Each row of a before or after table is a point. The points were changed in one or more steps. Then noise was added and the rows were shuffled. The steps act on how far a point lies along the listed directions, d1 being the first. Write out the steps. A step turns or swaps two directions, mirrors them in a line or flattens them onto one, adds a multiple of one to another, or multiplies one. Angles are multiples of 10 degrees, from the lower direction toward the higher: turns from -170 to 170, lines from 10 to 170 but not 90. Use the fewest steps. Two steps may share a direction if one is a turn and the other turns, adds or multiplies; they go together, in the order done. Otherwise the lowest direction goes first.
In the rows, 128 means zero.

Directions:
(1): [113 128  58]
(2): [158 193 122]
(3): [192  97 114]
Before:
[[150  84 106]
 [ 85 116 104]
 [ 59  69 182]
 [137 111 174]
 [151 158 208]
 [ 86 115 156]
 [ 13  98 119]
 [195 147  85]
 [141 165 119]
 [134 135 195]
 [153 140 126]
 [149  67 121]]
After, 12 rows:
[[120 111  81]
 [139  26 103]
 [170  28 179]
 [155 142  46]
 [ 72 121 140]
 [ 70 105 125]
 [153  83 118]
 [138  99 167]
 [116 153 119]
 [146 165 131]
 [149 119  62]
 [ 91 198 143]]
Steps: turn d1 and d3 by -160 degrees

Directions:
(1): [ 97 136 142 210 173 108]
(2): [121 101 116 106 129  33]
(3): [153  80 116 182  61 128]
(4): [ 76  65  83 117 152 159]
(5): [ 68 181  90 132  78 120]
Before (11 x 6):
[[151 166 172 111 184  97]
 [141  49  65 136  49 208]
 [135 128 175 121 160 132]
 [170 104 133 117  37 149]
 [124 126 136 179 148 103]
 [182 138 148  44 122  60]
 [131 164 110  92 140 141]
 [177 176 138  60 108 129]
 [176 141 127 150  82 125]
 [ 84  84 126  40 162  41]
 [ 87 188 143 120 148 143]]
After (11 x 6):
[[128 104 146 215  96  89]
 [177 158 185  85 178 138]
 [ 80 183 125  75 123 103]
 [158 178 191 192 192 154]
 [ 94  31  68 207 102  85]
 [133 184 155 167 174  80]
 [109 166 108 128 159 102]
 [165 139 128 171  93  97]
 [153 112 177  96 156 125]
 [165 122 127  95  99 154]
 [ 78 147 164 152 201 231]]
Steps: turn d1 and d2 by -170 degrees; multiply d5 by 1.6

Directions:
(1): [111 143 107  81 125 231 125 123]
(2): [ 90  80  90 100 164 113 188 180]
(3): [ 88 162  76 147 129 112 169  50]
Before (8 x 8):
[[137 119 128  77 124 171 135 182]
 [127 131  95 151 129 148 151 116]
 [121 136 113 126 133 168 138 144]
 [168 168 199 169 109  94  43  89]
 [ 84 156 114 126 153 144 165  69]
 [129 202 109 150  91 139 112   7]
 [181 106 173 165 112  31  97 150]
 [144 162 123 128 116 124 120  70]]
After, 8 rows:
[[ 58 116  39 100 156 113 217  99]
 [ 85 161 116 128 151 147 157  66]
 [160  80 151 153 131  22 129 177]
 [128 146 121 132 125 171 123 132]
 [159 148 149  94 102 178 102 149]
 [134 137  99 155 122 149 143 108]
 [111 119  91 102 149 110 173 117]
 [ 91  65 118 111 185  61 169 199]]
Steps: multiply d2 by -1

Directions:
(1): [143 110 158 186 164 198 140 131  62]
(2): [176  56 100 154 118  71  85 113  93]
(3): [101  91 140 122  67 182  62 172 146]
(4): [ 85 149 139 172  92 130 103  32 129]
Before, 14 rows:
[[140 147 126 130 151 121 170 142 125]
 [106 133 105  85 104  77  93 138 171]
 [178  64 132 147 165 157 130 157  38]
 [143 129 146 150 144 147 130 129  97]
 [152 111 116 124 119  79 108 112 126]
 [ 99 132 135 174 127 133 119   9 104]
 [147 144 124 140 162 143 160 167 114]
 [114 126  83 123  46 103  91 118 178]
 [166 108 116 187 170 115 152  91  90]
 [131 143 142 176 108 143 119  51 117]
 [145  95 145 161 175 134 132 118  99]
 [ 86 154 140 176 148 136 142  48 107]
 [165 108 135 158 162 139 138 100  80]
 [135 106 104  76 115  80 104 171 175]]
After:
[[154 109 126 138 125 103 109 123 108]
 [138 135 135 170 100 121 111  49 123]
 [188  47 115 137 152 117 115 149  48]
 [ 78 175 153 110 143 177 137 152 146]
 [104 124 128 171 120 118 112  10 108]
 [161 119  98 128 142  87 136 158 129]
 [173  97 122 151 153 110 127  99  88]
 [152  83 133 155 164 106 119 115 105]
 [168 106 112 184 168 107 148  90  92]
 [ 98 130 115 161 126  80 118  40 120]
 [ 89 172 134 150  86 210 138 133 150]
 [108 152 154 103 155 187 151 185 148]
 [130 150 154 145 153 162 145 124 105]
 [148 134 113 122 142  94 159 140 133]]
Steps: swap d1 and d2

Directions:
(1): [163 132  77 100 125 123 117 193 186  96 204]
(2): [ 70  62  73 139 113 164 153 131 159  74  82]
(3): [ 76 116 176  30  96 122 137 151  89 102 148]
(4): [116  37 120 142 136  56 138 149 117 190 153]
Before:
[[104 153 135 198 145 203 158  47 102  99   7]
 [105 104 107 122 103 154 155 140 151  80  80]
 [131 133 161 146 133 115 121 108 131 142 109]
 [111 144 197  38 112  61 109 160 101 135 186]
 [138 146 109  83 116 102 104 207 172  76 205]
 [ 91 177 147 142 144 196 145 122 139  75  92]
 [123  72 113 105  92 132 129 171 126  94 152]
 [126 176 113 124 136 187 104 111 143 102 123]
 [154 140 174  94 118  68 124 129  53 196 164]
 [157 166 197 104 144  55 112 137 107 176 233]
 [ 80 123 106 142 123 134 141 136 144  92 120]
 [163 173  83 108 126 180 115 123 167  76 138]
 [168  96  84 105 137 108 133 178 153 126 185]]
After (13 x 11):
[[ 66  56 129 120 102 117 162 101  62 145  69]
 [123 192 129 123 146 187 135 154 165  70 142]
 [ 44 104 206  68 106  90 134 106  75 129  97]
 [ 43  86 197 153 129 105 154  55  67 152  81]
 [150 143  30 152 137 203 148 162 214  27 128]
 [132 183 124 121 137 182 102 110 134 111 128]
 [179 209 139 111 135 160 103  91 122 123 130]
 [112 105 127 146 126 133 128 121 158 113 105]
 [125 164 122 126 131 112 125 158 145 115 174]
 [169 132 167 124 149  89 126 114  79 194 142]
 [134 191 220 115 132  81  97 115  70 164 140]
 [173 157 122  97 115 119 129 173 157 106 160]
 [160 120 159 100 106 104 112 157  96 141 172]]
Steps: turn d1 and d2 by -110 degrees

Directions:
(1): [190 210  98 121 132 193 174  90 121 113 124  94]
(2): [105 173  94 140 212  74  99  79 179 115 103 145]
Before (12 x 12):
[[132 120 117 142 122 144 143 130 123 143 111 124]
 [ 93  51 176 130  76 114 124 185  91 133 143 154]
 [104 114 145 121 105 129 124 153 128 126 136 123]
 [104  68 166 138  67 127 127 172  96 134 145 131]
 [105  82 157 122 102 118 116 156 130 138 131 141]
 [176  62 183 101  13 202 166 200  60 144 168  99]
 [148 161 110 135 133 135 147 104 127 137 136 129]
 [ 85  62 145 125 129  98 114 151 119 144 134 156]
 [118 109 160 122 111 136 121 145 117 148 140 128]
 [135  78 153 104  80 151 135 160  87 124 152 112]
 [124 162 121 122 150 122 132 119 134 125 112 112]
 [172 137 135 127  73 175 161 143 110 129 146 109]]
After:
[[144 229  72 133 250  83 107  45 197 102  99 128]
 [ 98 140 124 125 144 110 114 128 149 120 128 128]
 [130 128 114 142 135 138 141 122 129 141 107 128]
 [119 155 103 119 190  96 108  84 152 105 117 124]
 [160 193  97 140 152 135 142  91 155 113 120 117]
 [109 144 137 128 155 113 110 111 145 139 127 135]
 [126 131 141 116 107 141 143 148 105 131 123 104]
 [ 79  83 131 131 166  80 103 129 140 138 125 159]
 [ 98 118 132 132 154  92 105 119 160 132 114 150]
 [ 78 135 120 144 196  53  93 107 162 114 105 171]
 [152 142 121 134 107 143 155 123 115 143 146 126]
 [ 89 146 111 153 180  73  99  99 164 112 110 144]]
Steps: mirror d1 and d2 in the line at 170 degrees

Directions:
(1): [108 157 105 120  73  59 198  75 131 136 169 149  63 145]
(2): [130 191 190  98 128  83 120 185  49 169 117  89 107 111]
(3): [161 151 127 155  95  88  98 210 164  54 188 133 136 160]
(4): [120 120 100 180 172 111 154 135 133 201 207  69 177 139]
Before:
[[173 163 152 115  97 101  90 171 145  58 125 140  91 114]
 [131 137 124 120 114 131 130 112 173 101 142 127 157 119]
 [150 113 122 141 127 128 117 136 169 115 145  99 159 133]
 [126 122 112 145 141 113 154 160 144 155 174 106 149 133]
 [133 112 145 132 151 151 140 130 136 155 123 126 157 117]
 [111 141 112 105  90  91 151 128 160  69 137 166  93 132]
 [115 147 109 141 129 127 136 124  90 151 135 118 107 121]
 [112 178 151 115  61  92 133 121 116  76 123 164  68 115]
 [132 144  29 193  38  60 187  78 218  54 249 205  78 198]
 [139 135 107 124 159 118 110 169 116 158 123 111 150 116]
 [115 140 121 136 147 106 155 137 129 151 178 124 130 147]]
After (11 x 14):
[[108 136 111  97  89 102 156 117 155  71 126 171  89 126]
 [152 116 123 138 117 127 115 140 169 106 141 105 155 133]
 [119 151 111 145 124 126 137 124  91 151 144 119 109 121]
 [119 141 124 138 143 103 149 147 134 142 178 127 129 148]
 [135 125 115 145 128 109 146 172 150 139 178 110 149 135]
 [130 115 141 135 150 144 139 138 139 158 130 125 160 121]
 [141 138 106 125 156 115 105 177 116 151 128 112 150 118]
 [130 136 125 116 111 134 129 111 177  99 135 132 154 117]
 [133 144  38 176  25  64 178  77 216  35 227 224  65 192]
 [167 163 155 104  96 111  93 153 135  60 100 147  78 108]
 [110 179 152 108  66 105 138  98 107  90 104 170  65 108]]
Steps: turn d3 and d4 by -20 degrees

Directions:
(1): [122 158 115 178  91 105  93  99 118 229 194  61 132 177 114 154 139 162]
(2): [130  80 139 140 116 134  90 193  93 160 162 152 217  71 118  74  71 163]
(3): [147 133 111 143 129  88 197  39 138 176  94 135 138  27 120 144  93 150]
(4): [ 98 148  76  91 167 130 109 187  76 184  58 158 117 128  85 209 125 148]
Before (11 x 18):
[[149 129 147 167 108 131 115 129 108 153 174 118 170 132 123 122 118 138]
 [150 120 150 122 117 123 119 138 124 126 157 138 162  90 137 113 100 119]
 [127 127 144 140  99 133 137 107 169 110 180 112 125 142 149  91 137 126]
 [111 117 122 113 133 141  77 198 114 131 144 129 147 159 128 102 117 127]
 [120 134 134 110 141 123 132 123 117 106 109 160  98 115 124 137 112 129]
 [124 155 114 136 142 124 171  85 163  84 102 120  51 157 161 161 160 101]
 [140 103 161 150 116 137 138 112 161  71 165 129 144 110 162  60 136 114]
 [112 146 123 195  85 112  84 116  96 249 195  71 158 142 123 134 113 167]
 [140 131 130 128 125 122 148  98 145 106 131 133 117 138 134 124 156 113]
 [110 139 135 179  88 118  48 138  96 211 214  77 158 182 124 140 119 176]
 [126 118 149 141 120 143  93 174 109 105 119 133 139 117 122 124 119 129]]
After (11 x 18):
[[104 135 116 124 145 153  97 194 129  81 129 130  82 207 150 145 160 105]
 [111 149 125 120 133 120 109 129 106 141 129 137  98 143 117 151 122 140]
 [155  93 187 173  88 121 134  65 158  90 198 119 173  79 173  43  94 139]
 [161 120 155 151 123 133 161  95 128 109 137 143 156  88 135 113 111 119]
 [152 114 181 182  86 118 168  41 173 100 181 100 140  84 181  50 114 109]
 [119 110 121 100 167 139 147 160 121  85  70 184 133  77 129 123 127 121]
 [148 136 130 109 133 112 148 114 123 134 117 147 138  75 130 149 104 117]
 [119 112 134  97 133 148 147 151 152  74 118 165 129 107 142 101 123 118]
 [132 123 139 151 117 124 111 141 103 145 114 126 146  86 114 136 107 146]
 [129 127 123 111 137 137 124 146 127 101 115 152 122 148 125 129 156 114]
 [127 110 121 134 124 115 110 145 121 169 147 129 176  89 124  92  88 147]]
Steps: turn d1 and d4 by -90 degrees; turn d2 and d3 by 70 degrees
